Rows are points. The points of each table are mixes of a few directions, plus a little noise. Count the directions of each table, and those that both share. Where both have some left over, give the other angles between the two spaces (their principal angles), to ten degrees, smallest first.
(in the rows, 128 means zero)

First (6 x 3):
[[172  55 135]
 [136 117 131]
 [ 82 199 147]
 [151  93 107]
 [125 130 152]
 [101 177  98]]
Second, 4 rows:
[[139 115  96]
 [122 142 101]
 [154  75 199]
 [ 97 180 116]]
Directions: first 2, second 2, shared 2

First:
[[121 208 162 102 138 155 128 143]
 [168 177 152 140 117 152 149 162]
 [152 112 119  89 148  80 114 124]
 [ 90  82 104 115 189 115  81 105]
 [ 87 175  97  73 151 143  81 123]
 [153  74 114 145 109  97 144 124]
 [112  79 181 209 122 148 168 112]
 [168 121  83  75  88  71 128 131]
 [ 45 133 133 140  79 155 139  89]
 [182 120 137 192 136 162 148 166]]
Second:
[[ 73  89 114 181 101 161  25 213]
 [150 144 133 107 139 115 168  94]
 [164 154 137  93 147 106 196  72]
 [ 94 104 119 161 111 149  63 181]
 [108 114 123 147 118 140  91 159]
 [134 132 129 123 131 124 139 119]
 [103 110 121 152 115 143  80 167]
 [129 129 128 127 129 127 130 126]
 [138 135 131 118 133 122 148 111]
 [187 170 144  71 158  92 239  36]]
Directions: first 5, second 1, shared 0; angles 50

First:
[[140 151 132  92 113 119 115 128 140 135 144 152]
 [151 159  86 151  94  76 149 138  91 137 133 156]
 [149   7 139 102 148  93 146 135 173 101  64 108]
 [159 132 175 166 109 149 135 174  76 135 163 151]
 [127 146  85 146  89 131 160 136 100 141 138 157]
 [125 144 172 162 150 157 110 139 103 127 149 109]
 [111 174 151 196 147 166 118 134  78 133 156 104]
 [ 86 150 132 113 191 130  84  76 174 116 108  68]
 [145 142 158 111 111 144 119 148 121 137 157 155]
 [163 130 111  82 105  60 125 129 146 129 120 159]
 [ 53  74  68  87 153 184 147  71 206 118  76  89]]
Second:
[[142 191  86 138  99 119 129 127 108 143 140 156]
 [130  61 199 120 146 121 126 154 128 116 135 113]
 [202 164  90 119 111  21 115 131 126 125  99 157]
 [188 163 109 130 120  56 111 133 121 127 110 146]
 [ 46  97 157  89 167 183 118  93 177 122 138  83]
 [142 117 102 175 154 165 133 120 132 117  78 101]
 [ 58  83 124  72 126 149 147 106 166 130 139 118]
 [133 184 154 174 125 176 116 148  82 142 166 135]
 [176 127 147 186 121 139 138 167  82 128 125 140]
 [ 63  92 114  74 113 142 151 109 159 132 145 132]]
Directions: first 5, second 5, shared 4; angles 50

First:
[[167 126 137 110 100 157 165 105 140 120 130 129 109 126 155 127 137 127]
 [146 101 150 178  64  87 150 101  93 157 176 106 184 139 100 181  78  99]
 [140 161 126  88 146 138 137 159 128  91 107 138 111 121 146 110 160 127]
 [134  91 144 169  78  92 151  86 133 205 155 134 160 139 104 188  68 120]
 [ 93 132 119 110 180 156 108 173 126 121 114 133 138 137  97 108 123 151]
 [149 161 126  98 127 105 137 126 147 115 100 151  90 110 171 125 168 121]
 [152 167 122 100 129 108 129 126 140  92 102 141  83 106 181 111 183 115]
 [ 45  82 101 173 203 179  46 148 116 121 141  91 148 144  72  76 107 164]]
Second:
[[ 65 215 131 133  77 121 152 118  97 217 109  73 107 152  83  79 191  98]
 [140 141 141 136 144 131 128 120 123 125 126 116 122 127 135 136 115 148]
 [170 169 164 155 183 132 129 108 110 118 125  98 115 121 150 156  88 192]
 [137   7  85  92 108 129 107 161 174  66 147 210 158 115 142 140 123  80]
 [154  85 126 123 147 132 117 133 143  88 136 153 139 118 147 150 103 136]
 [153 155 151 142 159 131 129 114 115 122 126 109 119 123 139 144 105 167]
 [ 68 179 120 125  76 122 145 128 109 193 117  98 117 146  91  86 181  88]
 [140  72 113 115 128 129 117 141 150  97 138 164 142 121 138 137 121 113]]
Directions: first 5, second 2, shared 0; angles 80, 90

First, 9 rows:
[[126 118 118 124 129 128 129 119 128 119 133 122 127 122 136 121 127 124
  125 129 146 126 133 129 143 142 134 135 133 136 121 131]
 [149 183 204 158 122 134 118 193 128 189  93 181 124 172  74 185 130 146
  145 111   7 145 101 114  28  44  92  82  92  69 196 107]
 [140 161 172 147 124 130 121 168 129 168 104 160 124 155  94 162 127 139
  138 118  57 140 111 120  67  76 106 102 106  92 171 114]
 [118  97  87 110 130 126 132  93 128  94 148  99 130 105 158  96 127 117
  120 138 194 119 144 136 183 175 147 153 149 161  92 141]
 [110  83  66 102 132 124 134  72 127  75 158  83 132  93 173  81 128 113
  114 141 229 115 150 137 211 199 159 166 159 175  71 147]
 [126 124 123 125 129 127 128 124 129 125 129 123 128 127 131 124 129 127
  127 129 134 127 129 128 134 134 131 131 130 131 125 129]
 [126 123 120 127 129 126 129 123 129 122 132 122 129 125 133 123 127 127
  126 129 141 127 129 129 137 136 131 134 132 134 122 130]
 [127 127 126 126 129 127 129 126 128 126 127 125 128 128 130 128 129 128
  127 127 131 127 129 128 132 131 130 130 129 131 125 128]
 [130 132 133 130 126 127 128 133 127 133 124 133 128 131 123 133 129 128
  128 127 118 131 127 127 119 119 125 124 125 123 135 128]]
Second, 10 rows:
[[132 134  99 104 115 114 148  81  80 114 134 154  98 106 164 135 146 127
  133 173 106 180  63  87 114 144 120  98  97 119  72  90]
 [110 140  83 131 125 101 167  98  79 128 153 147  67 151 141 119 122 131
  135 156 101 130 106 114 154 144  84 146  98 141  71  74]
 [132 121 163 113 136 139 123 157 155 120 110 105 168 117 111 144 122 119
  122  93 140 101 136 167 106  98 174 163 139 140 182 172]
 [167 132 157 140 131 151 122 140 153 136 114 114 157 125  83 137 118 130
  123 103 140 102 138 165 102  74 174 159 160 133 173 172]
 [115 135 105 104 130 102 144 103  94 103 158 136 110 128 118 116 132 127
  120 176 122 162 160 110 120 142  79  97 114 100  80 112]
 [142 124 130 194 129 158  90 122 164 175 127 129 117 155 129 101 134 144
  133 115 149 126 152 104 151 148 111  98 159 117 141 124]
 [136 128 124 151 110 132  98 181 153 140 111 140 148 126 136 129 114 137
  138 109 126 105 144 117 184 150 122  99 149 133 125 118]
 [100 113 154 114 142 132 118 146 153 122 120 105 152 126 139 131 134 118
  123 102 143 118 143 145 117 138 142 143 122 133 169 152]
 [133 141  89 113 110 102 147 114  84 112 143 157 102 120 134 129 124 132
  133 171 102 152 112 100 148 141  94  98 113 119  60  87]
 [115 113 176 117 150 149 122 138 165 130 109  91 162 126 125 140 135 115
  119  80 152 103 127 171  87 103 182 179 130 144 207 179]]
Directions: first 1, second 6, shared 0; angles 70
